Each wall is flat, endless, passes through zero and stands at right angles to its row. A trip goes straight from one point to another. List the walls that it crosses, first one first.
In the rows, zero is written as 128.

Walls:
(1): [145 154]
(2): [ 63 109]
(3): [177 139]
(4): [ 73 121]
(5): [ 59 116]
(6): [205 112]
(7): [138  96]
(8): [109 193]
(9): [103 111]
(10): [141 132]
Trips:
[169 182] to [211 141] -> 7, 8
[102  82] to [37 97] -> none
[127 166] to [143 138] -> 6

Walls:
(1): [ 83 138 126 154]
(2): [160 160 206 183]
(3): [152  89 155  52]
(4): [146  98 124 148]
(5): [155 167 115  96]
(6): [ 67 182  52 172]
(7): [142 140 131 113]
(8): [ 96  81 123 139]
(9): [ 77 157 197 209]
(10): [201 125 161 160]
(11): [105 196  60 142]
Trips:
[ 74 114 113 209] to [ 60  51 155 196] -> 11
[140 130 135  88] to [ 54 147 103 123] -> 11, 6, 1, 8, 7, 3, 9, 5
[171 103 115 162] to [ 99 168 166  94] -> 8, 7, 9, 5, 3, 4, 1, 10, 11

Walls:
(1): [168  99 225 160  93  49 124  71]
(2): [155 118 225 137 149 137 159 131]
(3): [158 220 135  91  99 163 118 194]
(4): [121  57 125 211  97 168 135  96]
(5): [174 133  98 155 220 131 114 118]
(6): [173  86 101 125  38 175 162 134]
(7): [142 105 159 142 147 107  95  84]
(8): [141  84 146 115  24 122  67 147]
Trips:
[150  56 148 162 107 134 116 167] to [142  80  78 170 133 160 101 122] -> 5, 2, 1
[ 93 144  94 106  65 113 173 130] to [114  63  79 145  35 110 153 110] -> 4, 3, 1
[165 123 213 184 165 122 136  83] to [ 88  33 211 111 128 134 170 107] -> 5, 8, 6
[118  86  86  95 167 107 203 116] to [165 171 110 113  91 145 128 160] -> 3, 5, 8

Walls:
(1): [168 121  99 135 131 137 128 137  84 183 157]
(2): [155 132 136 162  78 170 141 106  69 117  85]
(3): [212 113  95  82 161 123 136 148  62 169 151]
(4): [150 143  92 184 118  98 172 132 148 136 105]
(5): [129 113 174  52 139 144 100 135 149 149  94]
(6): [157  75 108  87  61 104 168 224 135 114 152]
(7): [169 159 127  48 129 144 133  68  60 121 111]
(8): [108 110 103 139 132 215 152 194 129  95 131]
(9): [104 147 165 150  93  69 133 114 150 186 136]
(10): [124 161  91 126  98 137 130  44 198  93 147]
(11): [ 51 110 117  65 101 104 147 123 106 166 182]
(12): [ 67 105  62 157 128 212  97 131 168 169 107]
Trips:
[119 120  83 107 137  94  84 162 127 163 213] to [107 134  67  95 154 137 155  21 136  99 111] -> 10, 7, 9, 6, 1, 3, 4, 2
[138 131 166 127 119 138 240 107  19 105 139] to [122 134 112 139 194 116 122 186 125  28  79] -> 11, 1, 3, 7, 2

Walls:
(1): [157 103 181 120 190 102  97 181  97  97 104  84 114 121]
(2): [106 105 113 138  77 140  58 102 120 114  92 129 135 177]
(3): [140 134 154  76  50 150  81  91 189 132 152 109 129 145]
(4): [149 173 134 126  99 142 118  68 144  77  75 110 158  98]
(5): [134 116 176 143 138 120 112 149 129 134 181 118  77 148]
(6): [119 139 141 129 105 127 101 154  83 132 136 142  97 147]
(7): [149 180 148 131 161 170  41  66  93 179 125  96 147  81]
(8): [158 128 144 142  81 145 160 126 126 118 130  94 111 104]
(9): [134 139 141 181 107 122 184 120 110 143 146 119 147 123]
(10): [118 103  82  91 122  84 100 121 124  90 151 157 179 129]
Trips:
[135  86 155  54 138 109 219 136 128  93 112 139 175 125] to [166 114 138 106 186 144 103  82  89 130 152 133 180  64] -> 8, 7, 9
[ 87  71 118 153 172 147  35 123  89  89 132 137 107 146] to [109  74 141 109 114 116 139 131 180 146 114 160  19 171] -> 7, 3, 10, 1
[ 74 129 186  91 153 120  73 122 127  71  97  80 124 100] to [ 73 130 181  87  81  96 172  96 128  83 134 189 118 150] -> 7, 1, 9
[117  94  29 132 141 202 110  83 151 129 144 127 138 121] to [148 153 141  81 120 138  86 191  93 140 111 156  78 172] -> 4, 6, 5, 1, 10, 7
[ 72 164 125  97 139 131 144 189 118 150 167 152  80 102] to [ 97 149  95  66 201 106 164 115 158 109  38 139 147 137] -> 1, 5, 10, 6, 4

Walls:
(1): [ 95 119  94 154 156 146 163 106 118  81 109  60  75 111 146 124 102 120
  94 130 139  98 134 121]
(2): [ 99 123 140 133 110 124 153 145 158 113 154 183 114 122 124 127 122  99
 126 110  92 127 107 119]
(3): [110 158 132 125 107 109 128 146 119 122  51 211 157  88 133 164 163 115
 148 111  97 122 142 136]
(4): [109 139 126  91 131 139 151  87  77 122 114 112  90 151 139 135 148  87
 158 143 133 170 119 146]
(5): [157 176  77 155 129 108 154  89 129 186 115 123 152  75  78 134 121  91
 132 125 132 144 116  94]
(6): [ 76 126 107  74 163 111 191  82 175  77 139 167 132 145 100  49 156 129
 140 113 183 107 196 111]
(7): [110 133 102 127 160 158 144 176  87 142 154  98 116 136 190 137 164 168
 131 160  78 126 171 181]
(8): [155 140 173 104 157 146 188 109 103 136 167 135  98 134 170  85 164 139
 132  85 124 130  76 127]
(9): [150 131  90 134 151 140 142 169 149 139 109 176 140 190 179 140 120 180
 109 163 151  97 181 121]
(10): [189 134  84 153 118 100  81 180 115  98 139 141 124 121  97 143 119  96
 123 105  85 162  48 120]
(11): [120 123 158 114 125 133 138 133 102 110  83 123 121 113 110  90  84 127
  85  81 129 103 176 187]
Trips:
[222 143 104 177 105 152 160 146 116  93 131 123 115 142 115 152 122  94
  82 139 127 134 154 180] to [158 158  87 156 189 102 122 160 180 119 129 195 160 126 106 135 150 169
 153 141 148 126 146 110] -> 3, 1, 11, 6, 2, 7
[140 140 122 137 187  97 123 105 143  80 123  97 120 116 145 155  88 135
 157 183 133 179 188 150] to [146 121 148 148 115 114  99 106 161 103 108 128  80  89  83 164 143  94
 109 122 156 123  88 120] -> 5, 9, 7, 10, 6, 3, 2, 4
[124  48 112 109 130 117 120 102 145 159 103 120 130 132  74 182 100 135
 150 134 109 198 131 127] to [135 175 109 174 136  78  97  86 167 184 168 187 118 153  91 169 111 147
 105 115 130  96 164  81] -> 4, 2, 3, 9, 6

Walls:
(1): [103  79 108 156 150 115  96 103  58 117 166 141 101  96  99 176 133 121
 159 131 146 140 121 148 179 125 142 122 144 114 143 128 100 119 178 150
 128 106 114 102 106 128 148 105 141 136 138 122]
(2): [138  83 130 103 104 115 177 153  92 160 150 135 148 135 116 136 122 155
 140 138 138 136  95 200 122 133 149 114 152 176 141 108 115 104 120 130
  60 165 107  87 154 214 148  85 142 149  88 119]
(3): [108 147 159  36 123 116 161 120 140 102 153 135 135 177 152 139 111  99
 111 143 138 127 169 130  78 117 143 140 139 152  85  96 151 139 173 104
 128 118 131 117  80 141  88 185 158 136 177 116]
(4): [ 80  80 137 134 142 126 133 138 177 150 101 113 158 142  99 108  83 126
 133  95 126 169 162  91 114 167 111 102  96 170 142 154 119 148  91 130
 151 141 194 150 137 138 138 124 108 135 169 124]
(5): [128 162 124  56 203 144 142 113 127  58 121 110 138 123 115  98  77 133
 148 127 149 138 145 126 153 150 177  85  81 153  99  84 161 146 105 131
 176  86  78 171 191 116 115 113  91 154 155 126]
(6): [135 123 138 146 101 106 143 166 151 121 141 120  53 102 143 122 131 148
 111 202 124 143 133 134 156  95 116 139 126 161 120 107 132 162 125 162
 112  65 145 120 154 175 153 102 133 136 107 167]
(7): [101 138 129 121 175 110 149 120 116  80 108 205 154 141  86 152 131 113
  85 143 104 127 135  89 127 133 114 133 101 157 150 130 146 117 147 162
 179 133 138 101 163 115 154 102 141 123 124 142]
(8): [122 124 130 143  90  85 109 169 131 134 148 147 171 161 184 143 165 150
 183 166  77 133 117 152 140 153 155  85 163 126 113 128 142 116  80  98
  60 121 121  95 192 119 146 106 149 174 151 117]
(9): [ 94 122 176  94 172  87 123 128 162 129 119 112 101 102 120 162 115 146
  98  88 153 105 162 173 116 146 114 108  83 138 136 122 100 132 113 117
  97 103 103 104  78  80 112 174 149 177 124 141]
(10): [ 57  45  90 191 138 119 126 159 167 132  97 108 141 123 156 166 164 100
 178 126  81 101 121 112 188 140 104 100 136 159 139  95 180 172 139 120
 146 166 103  99 124 114 135 129 122 144 105 159]
(11): [126 114  52 121 169 183 111 156  81  91 140 148  97  94 158  67 191 140
 128 179 176 148 154 106  95 151 161 112 180 169 105 151  74 120 122 149
  68 126 114 116 141 161 137 113 154 166 109 146]
(12): [130 182 135 176 140 101 149  98 150 108 120 121 151 174  73 124 134 137
 125 143 124 165 194 149 106 128 123 184 126  99 129 144 164  90 135 108
 137 146 149  91 131 104 136 153  95 120 106 100]
Trips:
[144 153 182 140 119  80 121  70 120 160 131 112 126 139 163 142  92 111
 159 170 162 161 169 140 180 135 171  77 127 132 140  53 121 179  98 144
 179  96  85 156  35 116 159  98 132  91  71 107] to [193 155 190 135 136 128 192 112 122 100 155 117  81 116 154 153  96 105
 147  78 105 121 102 151 119 127 115  79 134 106 126 154 150  98 140 176
  91 127 151 134  64 124 174 138 143  91 138  91] -> 10, 5, 2, 6
[112 115  69 120  92  55 172 126 147  98 114 117 194 148 111 107 158  84
  95 116 145  73 155  88 116  55 145 116 125 189 139 151 176 120 127 161
 126  97  86 116 121  96 105 195 105 101  84 231] to [157 142 104  63 123  45 125 106 136 119 137 163 111 128 196 133 153  71
 154 103 134 140 138 100 137 103 159 143 155 152 111 100 181 133 100  64
 125 129 158 126 135 125 139 130 136  66  83 119] -> 9, 8, 7
[129  96  54 136 113  79 162 130  50 124  91 116 140 150 151 101  98 105
 178 115 153 176 113 122 127 140 161 116 150 168 144  98  78 133 158 152
 177 122  99 106 158 171 108 157 132 119 153 106] to [123 145  97 171 114 139 160 151 128 163 154  94 136 157 134 119 122 135
  97 157 117 119 111 170 126 210 126  96 140 138  91 103 116 123 134 170
 102 187 115 139 152 104 117 153 135  78  98 129] -> 7, 3, 4, 5, 1, 12
[141 156 106 120 163 114  81 137 163 205  78 101  87  95 146  77 104  79
 168 135 133 133  89 102 143 136 124  94 148  88 168 138 139 128 113 157
 123 105 114  77 173 118 119 117 122 132 138 120] to [115 150 219 167 172 159  85 102 141 102 136 125 154 105 181 141 102 178
 103 200 149 116  77  71 129 144 108 116 132 166 150 130 191 184 149 132
 109 107 149 148 160 155 122 110 183 124  89 101] -> 7, 4

Walls:
(1): [ 77 114 122 133 149 126 162 138 111  70 128 144  87 130 121 152 162 120
 136 139 131 121 117 146 163 112 104 130 115  92 109 165 154 133 155 126
 102 155 141 177 144 106 130 159  89  71 139 140]
(2): [128 132 103 121 108  45  54 100 196 133 160  81 132 128 112 150  73 119
 145 184 144 101  90 139 108 121 130 120  73 146  92 119 146 145  77 151
 158 174  74 119 111 128 139 124 122  67 146  62]
(3): [126 102 154 137  85 131 128 129  78  82  79 140 125  82  51 143 117  99
  77  96 157 161 105 113  70 103 135 144 113  65  78 181 112 135 118 164
 139 117 120 127  65  80 181 153 156 200  93 146]
(4): [116 127 114 165 102 139 161  82 123 101  99 105 168 131  98  95 120 133
 133  89 140  95  90 134  85 147 157  92 122 129 119 159 122 122 113  82
 127 160 139 106 170 140 150 175 112 141 103 122]
(5): [112 119 113 167 176 145 128 159 143 149 121 127 135 169 162  96 213 150
 120 103  97 133 135  85 145 163 117 143 143 154  94 124 120 189 133  98
 156 169 128 127 114  98  90 129 122 106 113  68]
(6): [129 129 135  98 136 125 190 125 122 142 123 126 142 133  96 147 130 136
 164 115 107 146 109 112 130 117 137 123 138  79 159 140 100 128 136   7
  97 102 125  72 132 115 144 115 104 107 124 202]
(7): [106 100 211 142 205 129 182 124  82 112 154 113 155 158 146 151  89 127
 135 176 135 124  82 130 209 116 132 103 115 106 165 103 140 103 154 120
 128  86 145 123 101 135 108 108  88 183 153 127]
(8): [144 129 129 134 167 115 108 115 195  90 140 130 118 125 136 121 177 130
  89 152 166 138 171  99 108 117 132  99 170 116 149 137  92  74 103 122
 130  86  97  64 117 153  64 104 164 130  93 140]
(9): [144 134 140  88 167 168 136 149 129 110 137 174 177 103 130 109 191 117
 117 109 128 125 137 141 131 115 114 140 139 156 117 112  88 122  89  82
 108 166 141 151  95  47  95 167 124 121 144 149]
Trips:
[ 86 141 164 127 148 137 191 154 135 143  50 139 106  95 103 106  97 136
 153 143 161 126 170 121 129 132 126 138 128 121 116 121 134 171 168 117
 105 134 141 154 101 143 130 140 117 107  77  97] to [112 155 155  85  89 177 157 133 124 127 117 123 160  70 102 185  86 193
 154 118 157 125 145 146 157 146 120 114 141 146 105 101 175 133 157  89
 105 123  95 118 173 183  94 152 109 117 137 129] -> 5, 3
[ 97 147 108 155 125 127 144 119 193 114 123 129 121 124 137 105  94 133
 134  91  97  79 106 100 159  55 115  70 105 122  63 174 205 109 125 195
 102 123 115 237 163  84 156 145 139 118 117 138] to [170 218 135 143  55 123 117  80 125 127 141 156 127 169 117 127 130 118
 128 135 118 134 226 136  91 167 204  44 158 146 143  97 141 123 136 118
  83 154 134 116 123 168 107  77 158 131  97 154] -> 3, 8, 1, 2, 6
[121 133 140 154 110 117 189 182  94  59  73 112 111 129  86 172 128 107
 142 126 151 179 138  94 182 177 125 170 109 120  96 134 122 109 112 149
 152 140 101 118  95 101 121 114 112 175 141 131] to [157 128 164  77  82 160 100 119 145 117 114 167 143  70  54 130 147 123
 177 112 149 102 125 125 167 123 112 195 109 115 106 100 138 139 136 101
  98  93 156 109 147 101 159 146  99 130  70 106] -> 9, 5, 4, 7

Walls:
(1): [105  92 152  56 129  82  87 215 131 162 135 132 105 139 184 161 133 173
 164 136 101 136 139 103 158 112 107 101 162 159  73  99 181 122 148 132
 211  64 100 152  83 167 135 154 144 158 112 133]
(2): [204 183 186 139 107  92 131 176 163 139 102 144 135 145  53 167 109 191
 185 155  70  41 141 186 191 162 128  78 168 165  83  98 168 133 112 118
 105  94 108 118 138 147  68  57 109 153 228  71]
(3): [129 136 189  98 139 137 127 201 133 115 134 169 182  99 187 100 123 154
 175  26 137 118  98  82  90  94 107 128 141 167 144  63  89 118 149 175
 247 186 121  98 114 129 110 115 127 136  93 151]
(4): [146 112 128  69 152 143 161 155 113 147 101 133 137 102 104 110 135  78
 171 133  89  80 162  91 138 132 102 143 209 203  80 128 131 113 156  34
 170 140 121 147  79 138 140 141  89 136 148 128]
(5): [ 77 147 105 144 134 108  79 149 103  55 154 105 130 105 105 152 164 152
 143  34 143 134 183  83  44 138 222 153 160  69 126 180 109 103 220 130
 191 174  88 122 132 110 108 183  89 139 140 120]
(6): [115 175 163 184 111 170 149 138  89 150 174  69 185 102 166 104  56  97
 196 131  88 127 179 108 103  93 125  78  86 176 101 184 140 126 124 100
 141  62 197  95 162 144 120 137 164 140 153 170]
Trips:
[164 141 142 135 108  89 138  98 128 161 107 121 133 152 181 151 147 123
  77 118 114  67 161  89 141 145  87  99 125  77 121 106 141 125 119  75
 171 159 153 159 159 117 111  85 135 106  81  73] to [ 27 103 167 168  78 132 104  67  91 164 110 143 105 128 131 215 151 120
 124 135  95 145 139  85  85 171 149 108 131 171 183 125 164 113 105 146
 115  81 152 107  93 154  78 165  91  88 110 119] -> 3, 4, 2, 6, 5
[ 69 115 144 132 130  70 104 140 120 123  69 116 139 146 136  89 134  56
 168 125  62  94 112  72 188 112  75 150 125 145 106 138 116  90 140 135
 140 146 169 114 177  92 193 204 150 127 143 104] to [110 106 152 206  81  83 142 102  94 148 118 110 114 137 119 112 108 159
  89 115 106 109 144 115 139 105 147 128  90 159  90 175 229 109 172 141
 138  80  66 197 105  97 169 105 141  74 101  82] -> 3, 5, 2, 4
[ 77 174  88 198  66  89 106  95 116 140 165 179 117 120 106  75 130 121
 125 165 123 161  84 134 142 143  99 120  87 117  67 136 171 125 118 156
 175 128 204  86  63  83 113 140  95 149 225  80] to [ 71 117 115 170  88 129 154 147 100  53 129 150 158 110 102 131 101 136
 132 164  45  78 164 176  90  68 138  48 121 151 122 130 167 101  85 137
 115 156 142 102 119 123 186  81 152  79 129  88] -> none
[115 154  69 124 176 150 100 153 140 165  78  99 133 130 167 130  78  98
 128 181 142 121 134 141 114 153 143  60 123 118 127 100 126  73 206 119
  93 194 152  71 153 147 118 154  88 105 187 130] to [127 115 123 126  89 156  95 113 147  76 130 104 129 171 119  73 117 130
 164  74 141 101 168  80 186 133 156 134 150 199 130  90  86 125  63 114
 146 128 145 114 151 151 168 122 115 109  23 132] -> 2, 3, 5, 1
[113 199  80 142 117  93 145 116 185 156 101 135 126  75 112 140 110  99
 187 194 163 143  97  65  48 200 154 138 104 113 156 159 119 158 163 184
 186 145 144 142 176  90 104  77 111 148 141 162] to [168  66 108 115  95  79 134  78 113  98 164 123 170 146 109 112  97  65
 174  88  41 184 173 153  97 151  77 132  86 138 157 193 174 121 112 150
 119  69 121 174 156  27  90 159 144  45 142 135] -> 3, 5

Walls:
(1): [123  43  78 171 134 105 133 177  96 177 183 120 214 217 129 117 173 130
 128 148  90 124  82  69 120 231 135 112 133 110  61 105 108 124 179 153
 100 140 141 117  76 175 136 147 104 102 130 121]
(2): [157 150 133 140 137 126  48 118 174 194 101 126 122 200 124 143 122 151
 142 190 134 103 119 163 161  99 156  62 145 114 105 124  81 116 126 150
  97 170 115 157 145 142 121  85 115 163 106  79]
(3): [159 137 203 134  46 171 126 106 142 143 100 141  78 143 150  89 142 188
 212 106 121 132 187 164 187 113 141 175  46 131 132 129 126 122  93 108
  89 158 130 114 100  94 146 120 100 134 133  97]
(4): [ 70 145 141 133 123 122 153 101 138  78 143 119 117 141 175 161 133 124
 105 194 120  77 157 130 119 114  57 157  92 150 109 142 141 162 191 156
  93 152 125 148 116 148  90 172 133 159 134  75]
(5): [140 114 140 151 127 118 107  92  45  37 102  59  88 162 115 134 144  84
 162 164 120  92 118 138 116  85 101 185  82 103  85 129  84 227 121 162
 177 160 141 137 124  73 130 191 117 126  83 138]
(6): [146 101  67 125 106 154 148 130 130  75 166 152 127 137  94 125 141 127
 161  48 136 123 114 116  95 122 134 117 123 116  70 150 101 122 223  64
 182 101  50 142  74 122 128 186  99 130 154 103]
(7): [ 42 148 145 147 126 151 117 172 148  87 142 155  89 110  97 181  70 120
  61  36 134 116 145  84 121 132 108 159 131 152 128 125 121 107  76 135
 196  82  74  78 140  97 199 149 140 201 162 119]
(8): [135 144 129 239 168  76 105  83 121 181 143  92 103 150  98 102 149 157
  84 107 143  83 159 144 125 139 212 149  80 143  96  72 173 162 167 109
 164  89 176 127 141 154 109 122  39 132 169 113]
(9): [137 152 121 117 111  93  89 121  82 153  69 130 139  74 128 136 130  70
 138 104 127 170 133  74 126 114  90 135 110 136 159 111 141 124 154 165
  98 120 112 148 115 123 126 129 133 163 151 125]
Trips:
[123 183  78  73 168 150  73 160  80 110  75 110  80  70  75 172 137 111
 158 124 151 131 164 154  57  85  90 130 138 150  82 127 153  67 194 163
 140  92 127 127 101 149 181 146 134 136 115 111] to [102 113 147 150 143 158 103 133 113 116 125 152 112 148  80 192 125 151
 115 140 148 105 170 120 191 157 110 145 130 168  59  86 106 149 157  78
 169 162  42 113 153 126 106  76 105 168 116 165] -> 2, 8, 9, 3, 1
[ 91 117 192 119  84  88  96 104 104 101 114 165 114 143 104 229  96 150
  40 104 117  99 223 136  99 104 159 111 190 159 144 102 134 109  73 147
  73  99 136 145 108 111 161 135  82 227 155 114] to [115  77  71  81  66 104 114 120 124 126  83 144 142  76 122 132 219 154
  54 156 141 120  48 162 145 164 104  58  85 136 141 140 136 158 143 118
 127 112 100 102 112 123 127 184  73 155  89  86] -> 3, 6, 1, 8, 7, 5
[165 110 140 169 116 142 153  84 186 115 140 177 139 120  93 159  88 112
 140 110  82 118 168 129 141 148 143 148 129 142 172 133 141  92  86 170
 123 123 125 118 141 132 119 120 149 153  99  90] to [151 146  44 121 104 158  61 140 107 175 140  64 197 165 147 146 100 186
 121 113 146 104  85 153 157 133 134 105 116  95  44 160 202  79 126 117
 103 131  96  78 170  82 156 127 161 115 100 101] -> 1, 6, 7, 3
[119 109 149 117  94  77  87  64 126 107 168  84 181 155  94 192 126 140
 121  46 109 109 141 110 127  54 145 183 168 152 172 157 196 119 145 114
 127 124  72 123 155 135 116 158  94  98 159 132] to [167 155  96 130 113 144 140 110 135 135 166 115 163 128 142 183 116 142
 144  80 117  98 107 168 151 106 144 106 105  94 128 153 129 102 130 132
 157 151 137 105  55 158 148  93  93 139 125 163] -> 5, 4, 3, 9, 1, 2, 7

Walls:
(1): [ 91 130  69 195  91 153 136  99  77 140 134 126 149 127 126  98 122 163
 163 112 145 113 119 181 171 126 134  95 140 121 120 146 125  52  85 109
 145  94 123 100  79 139  55  93  97 146 139  45]
(2): [119 115 109 163  82 158 157  69 129 151 209  81 123 142 121 177 147  62
 137 129 170 131 109 107 154 211 121  66 159 132  75 156 139  99 139  60
 127 140 155 134 109  68  57  47 138 191 128  54]
(3): [122 140 152  94 157 160  82 187 208 173 143 154  77 100 149 123  88 137
  76 146 151  86  87  30 102 135 117 163 134 164  76 153 106 134 199 183
  48 144 108 125 198 129 165 110 118 230 117 113]
(4): [108 135  99 154 124  99 101 197  77  70  89 153 127 124 120 135 135 153
 182 105  74 176 195 123 183 153 143 179  29 129 170 108 194 127  91 104
 110  91 136 186 175  26 141 114 111 161 188  92]
(5): [105  92  47 109 192 145 173 153 199  98  91 112 183  85 135  54  68  91
 140 166 146 146 110  78 100 146 151 109 165 119 141 147  75 145 113 188
 122 153 109 159 129 171 148 109  86 156 178 199]
(6): [188 170 123 234  80 115 108  83 128  81  70  94  92 148  84 154 164  93
 151 186  45 150  75 186 182 119 109  87 203 227 150 182 134 101 120  97
  80  84  91  79 156 156 121  75 150 124 152 123]
(7): [124 159  88 163 158 100  86 161 144 110  54 135  96 126 107 113 135  80
 115 154 141  80 145 144 141 138 181  89 145 138 181 169 160 182 107 133
 138 113  84 151 143 117 118 113 148 156 161 106]
(8): [ 97 195  76  79  69  81 121 147 136 169  90 141  83  65 106 103 136 100
 125 117 130 171 193 124  97 151 109  87 180 140  49  82 133  51 112 117
  99  98 120 129 143  91 156 131 150 125 154 105]
(9): [134 142  73 115 116  85  89 174 111  69 175   7 125 109 128  59  89  98
  91 172 136 180 134  56 156 214 107 151  96 162 139  95 227 102 114 124
 136 134  94 133 145 106  88  97 157 104 185 121]
Trips:
[157  54  96 130  43  81 112 171 177  87  89 141 100 159 183 117 131 209
  62 135 140 148 128 131 184 160  80 170 189 136 165 137  84 170 154 163
 156  73 148 116 117 137 114 221 157  64 147 129] to [122 146 179 100 134 104 156 132  99  69 118 173 118 125 112 113 112 176
  90  99  94 109 118  85 142 127 114 180  98 154 138 123  87  78 127 154
 155 103  61 130 101 181 126 172  77 125 138 107] -> 6, 4, 3, 9, 1
[120 181 144 156 134 117 143 174 170  84 169 111  98 152  54 138 142 233
 192 189 113  89 118  62 111  89 121  84 112 166 132  44  98 102 122 161
 120 192 132  88 143  97 148 184 120 142 186 139] to [120 101 117  76 116 129 132 121  90 172 151  84 113 173  75 124 140 159
 141 107 129 143  91  90 135  75 125 180  93 113 115 186 159 151  62 104
  68  77 111  76  53 119 135 122 103  23  97 164] -> 5, 8, 3, 6, 4, 1
